Rows are points. The window is the flat piece filled in between its corners: a triangle in 3 columns, a solid with four corners in 4, and so on. A path goes straight from each point to the next, and from the last back to the first. List the points from which the path goes on through the window.
(in the rows, 128 means zero)

Window (3 x 3):
[[163 118 113]
 [ 81 122 110]
 [138 103 126]]
Path:
(1): [109 104  82]
(2): [164  88 116]
(3): [181 127 121]
(4): [129 153 127]
(5): [117  71 123]
(6): [156 106  89]
(7): [161 123 128]
(8): [162 130 132]
(9): [157 110 103]
(10): [ 92  80 106]
(11): [112 132 121]
(12): [109 158 119]
(13): [ 89 108 109]
(14): [ 81 107  76]
(15): [100 128 122]
(16): [119 105 139]
Through the window after points: 6, 8, 10, 12

Window, 4 rows:
[[ 91 161 148 142]
 [117 124  97  95]
 [136 128 174 185]
 [111  96 113 138]]
Path:
(1): [117 109 112  96]
(2): [118 160  91 128]
(3): [113 116  97 161]
(4): [111  83 138 114]
(5): [115 108 153  98]
(6): [132 118  91 169]
(7): [125 119  95 169]
(8): [137 106 185 131]
Through the window after points: 1, 3

Window:
[[119 216  91 142 146 133]
 [115 119 154 131 111 143]
 [157 162 167 131 116 143]
 [120 140  91 136  91 202]
 [130 111 105  87 129 117]
 [142  80  67 146 101 175]]
Path:
(1): [114 178 112 145  78 130]
(2): [123 114 139 108 141 174]
(3): [144 130 118 141 164 147]
(4): [105 166 126 101  86 137]
(5): [144 169 134 140 100  99]
(6): [112 133 130 106 133 154]
(7): [136 111 156  64 154 179]
(8): [134 159 122 158 102 127]
(9): [137 140 112 131  93 124]
(10): [136 144 105 131 142 151]
(11): [131 141 101 128 147 156]
(12): [140 162 128 139 105 130]
Through the window after points: 7

Window (6 x 6):
[[123 136 121 106 149 140]
 [115 132 155 106 121 148]
 [161 122 135 127 157  64]
 [110 110 129 138 169  92]
 [104 160 106  94 107 133]
 [173 101 169 160 104 162]]
Path:
(1): [142 154 154 144 145  87]
(2): [161  99 119 111 157  77]
(3): [152 107 133 126 143 106]
(4): [148 141 150 131 140  95]
(5): [ 94 195  99 147 114 102]
(6): [134  90 141  80 132 147]
(7): [137  90 170 113 110 131]
(8): [150 143 125 176 175 132]
Through the window after points: 1, 3, 5

Window, 8 rows:
[[160 111 172 126 121 107 162 129]
 [122  77 108 162 121 129  77 155]
 [ 82 143 176 137 138 136 198  24]
 [148 109 127  91  88 139 126 135]
 [147 164 110 132 137 128 147  68]
 [115  99 152 160 117 155 158 165]
 [104 123 130 147 181 164  95  94]
 [ 97 143 172 147 136 100 151 157]]
Path:
(1): [115 118 109 129 169 137 145  92]
(2): [145 124 101 108 148 137 198 135]
(3): [119 123 186 143 116 116  88  97]
(4): [103 130 188 136  85 150  96 112]
(5): [136 100 114 125 175 125 158 131]
(6): [114 107 146 116 128 131 168 111]
(7): [139 130 156 159 101 148 123 134]
(8): [140 129 174 168 120 149 121 123]
(9): [ 68 112 119 122 172  98 166  93]
(10): [107 118 132 139 147 112 157 125]
(11): [124 127 146 158 141 151 105 112]
(12): [123 131 155 155 115 133 122 101]
(13): [123  98 120 112 160 163 149 110]
(14): [134 140 115 124 126 123 162 106]
(15): [151 135 145 134 122 151 100  85]
(16): [166 158 142 144  91 116 132 102]
Through the window after points: 6, 14, 16

Window:
[[115 121 167 116 107  96 150 148 102]
 [ 76 110 149 161 132 126 125 113 154]
 [ 93 121 166 118 161 155 100 143 127]
 [170 163 127 133 122 113 138 118 147]
 [123 154 139 120 109 126  96  79 148]
 [167 179  35 143 134  96 100  85 107]
 [148 195 124 152  96 122 124 115 109]
 [ 92 123 139  99 107 129 147 182 133]
 [150 108 119 131 115 158  75 144 130]]
Path:
(1): [154 128 102 146 126 135 165  78 114]
(2): [111 168 135 108  96  98  81 175 149]
(3): [120 135 141 102 139  88 116 189 145]
(4): [132 146 125 140  86 166 157  86 121]
(5): [136 142 122 131 114 131 130 119 116]
(6): [104 135 142 142 112  70  96 129 158]
(7): [151 160 118 159 128  97  97 122 151]
(8): [ 97 124 104 117 129 175 113 100 116]
(9): [146 107 106 130 129 136 194 103 145]
(10): [126 179 144 132 117 107  60 128 125]
(11): [144 197 121 141 139  92  96 167 145]
(12): [140 154 120 128 104 127 128 110 114]
Through the window after points: 3, 9

Window:
[[152 100 121 166 141 125 116 159 107 153 119]
 [137  81 130  78 113 125 116 116 117 130 118]
 [134 124 171 165 101  86 178 158 164 148 145]
 [145  82 139 121 131 134  84 143 137 164 165]
 [ 94 155 133  69 151 147 141 174 145 157 177]
 [129 135 146 155 145  85 106 135 166 115 107]
 [ 69 147  72 131 140  89 172 132 196 144 148]
 [106 142 130 123  34 143 155 116  70  94 128]
 [101 132 140  64 109 114 137 118  95 161 174]
 [178 134  96 135 168 156 109 160 104 114 168]
 [124 160 126 125 160 135 132 111 170 142 125]]
Path:
(1): [100 102 140 127 132 143 137 136 101 146 156]
(2): [110 112 147 145 137 139 137 138 121 122 144]
(3): [147 171 112  94  80  83 120 120 162 150 119]
(4): [140 133 125 117  97 125 122 137 113 128 133]
(5): [ 91  95 160 117 121 161 149 126  85 117 155]
(6): [ 76 119 151  99 134 134 120 135 145 136 168]
(7): [148 142 118 105 109 109 148 150 120 168 130]
(8): [139 160  77  95 104  69 162 150 175 161 177]
(9): [ 86 118 120 155 147 122 148 135 156 136 126]
(10): [102 119 149 127 149 144 140 136 144 138 151]
(11): [153 123  85 108 119  99  91 134 121 144 131]
(12): [101 155 116  98  98  68  82 186 135 168 124]
(13): [126 123 148 122 133 143 169 134 143 133 158]
(14): [105  91 125 140 144 125 136 106 147  82 142]
(15): [116 168 135 101  85  98 146 166 144 205 130]
(16): [146 137 113 109  88 120 130 133 140 131 132]
Through the window after points: 2, 8, 12

Window, 11 rows:
[[205 135  96 115 152 139  88 137 140 132  59]
 [104 150 132 169 129 114  95  82 154 177  75]
 [171 104  97  83 116 105 147 129 174 133 142]
 [109 122 161 119 129 127  51 105 154 153 100]
 [ 63 163 120 115 117 117 104 200 114 126 149]
 [152 167 173 172 139  97 149 131 165 116 102]
 [127 188 123 114 161 124 144 125 138 111 128]
 [ 94 152 115 176 136 190 118 121 158  99 118]
 [111 174 132 131 112 130 125 155 119  79  90]
 [146 165 148 160 104 110 123 125 136 112 144]
 [164 167 174  90 146 131 123 113 123 193  72]]
Path:
(1): [131 171 139 124 136 110 107 117 170 152  74]
(2): [125 199  99 125 101  98 100 148 169 123 129]
(3): [103 130 164 130 147 141 132 154 105 133 114]
(4): [120 143 118 143 132 129 121 126 122 111 133]
(5): [119 163 130 138 111 124 113 152 162 109 109]
(6): [117 179  97 128 136 156  95 143 185 109  92]
(7): [129 123 140 151 123 110 122 127 124 128 127]
(8): [ 87 117 144 141 141 115 177 128 115 118 121]
(9): [121 198 127 142 113 159  48 134 172 132 120]
(10): [146 153 122 127 112 126 115 131 161 122 122]
(11): [138 124 148 126 133  89 149 129 110 128 137]
(12): [138 134 126 160 131 129 116 118 126 130 118]
Through the window after points: 2, 10, 12

Window, 12 rows:
[[125 121 109 153 113 136 116 148 137 112 131 107]
 [196 137  90  89 153  72  99 141 141  85 135 190]
 [123 147 141 155  76 121 111 111 143 124 130 155]
 [103 132 163 109 118 125 108 132 138 119 101 206]
 [131 145 111 101 100 156 122 144 150 177 103 150]
 [135 136  85 150 118 116  98 126 112 143 147 158]
 [175 127 172 165 147 148 122 126  90  63 160 139]
 [127 154 110 120 126 139 148 113 102 129 140  91]
 [162  81 125 197 102 126 139 123 110 100  97 107]
 [174 137  81 131 128  77 147 180 125 136 138 126]
 [161  83 165  74 134  93 157 125 132 121 175  90]
 [156 109 179 115 162 104 143 121 146 128 139  99]]
Path:
(1): [181 161 131 118 120 117  94 116 105 130 127 118]
(2): [105  87 128 130 137 113 173 149 156  97 143 192]
(3): [128 142  84 137 131 130 164 119 171 133 127 174]
(4): [146 118 134 125 111 112 104 138 113 128 123 124]
(5): [155 113 128 130 120 112 100 153  98 111 145 106]
(6): [148 152 172 159 130 148 173  82 153  92 146 181]
(7): [163 107 137 154 140 154 158 128 155 107 163 128]
(8): [156 156 160 128 133  99  80 129  53  76 122 142]
(9): [154 121 167 145 119 129 117 125  99 126 112  94]
(10): [143 116 100 144 123 115 150 123 142 110 137 136]
(11): [113 101  76 143 107 129 187  99 131 113 130 146]
(12): [172 159 138 127 122 111  62 159 122 118 136 146]
(13): [134 133 153 117  96 130  78 139  73 141 133 114]
(14): [153 136 119 165 138 122 160 110 166  84 143 170]
(15): [135  98 112 106 156 105 162 115 133  98 160 112]
(16): [171 137 182 107  81 125 109 151 120 167 131 107]
Through the window after points: 5, 7, 9, 13, 15

Window, 14 rows:
[[122 144 115 126 168 149 145 134 102 161 113 155 180 119]
 [116 115 149 102 141 116 122 102  73 129 140 118 143 191]
 [138 112 131 123 200  88 175 137 158 134 117 109 147 130]
 [155 122 122  70 164 111  92 131 193  75 137 151 158  95]
 [161 106 113  91 115 120 170 135 133 139 107 121 157 108]
 [130 113 149 184 117 116  92  96  96 136 164 149 142 168]
 [131 107 146 135 168 134 140  83 125 121 106  95 155 115]
 [156  93  66 110 162 137 111 151 126 194  91 126 145 119]
 [189 141 121  64 159 121 121 121 109 125 161 116 151  82]
 [156 138 158 101 132 119 108 151 164 146 104 104 131 120]
 [112  70 202 165 122 147 108 134  48 123 157 161 119 187]
 [112 120 159  86 139  98 122 120 148 155 117 151  94 101]
 [ 68 146  58 150 171 147 120 148  77 124 162 116 160 106]
 [171 159  93 112 144 124 123 120  85 126  95 123 102 122]]
Path:
(1): [130 120 124 118 146 162 121 104 149 153 159 139 134 121]
(2): [135 140 118 129 148 176 153 105 156 151 162 135 143 136]
(3): [131  95 138 112 143  90 117 138  96 120  90 126 141 122]
(4): [141 126 122 149 152  91 132 161  98 153 109 104 181  94]
(5): [149 110 115  88 153 159 125 102 149 124 133 144 121 160]
(6): [177 100  99  48 150 164 132  99 106 190 188 169 115 159]
(7): [112 128 151 122 145  99 119 128 120 122 104 118 135 120]
(8): [121 112 126 136 176  63 167 137  76 127 107 166 216 106]
(9): [136 124 124 112 132 142 110 128 120 144 142 122 119 145]
(10): [128 134 120 125 159 132 155 142 129 147 179 114 127 117]
(11): [164  98 140 101 151 103 101 111 119 113  52 138 170 116]
(12): [126 130 132 124 133 122  80 133  93 142 102 136 152 107]
(13): [135 109 113  98 158 132 145 125 141 138 146 134 125 133]
(14): [115 113 116 114 155 191 137 111 131 146 160 147 110 144]
(15): [137 127 125 125 140  74 106 134  94 137 108 116 157 123]
(16): [138 120 142 114 159  90 111 136 105 118 110 124 141 137]
Through the window after points: 6, 14
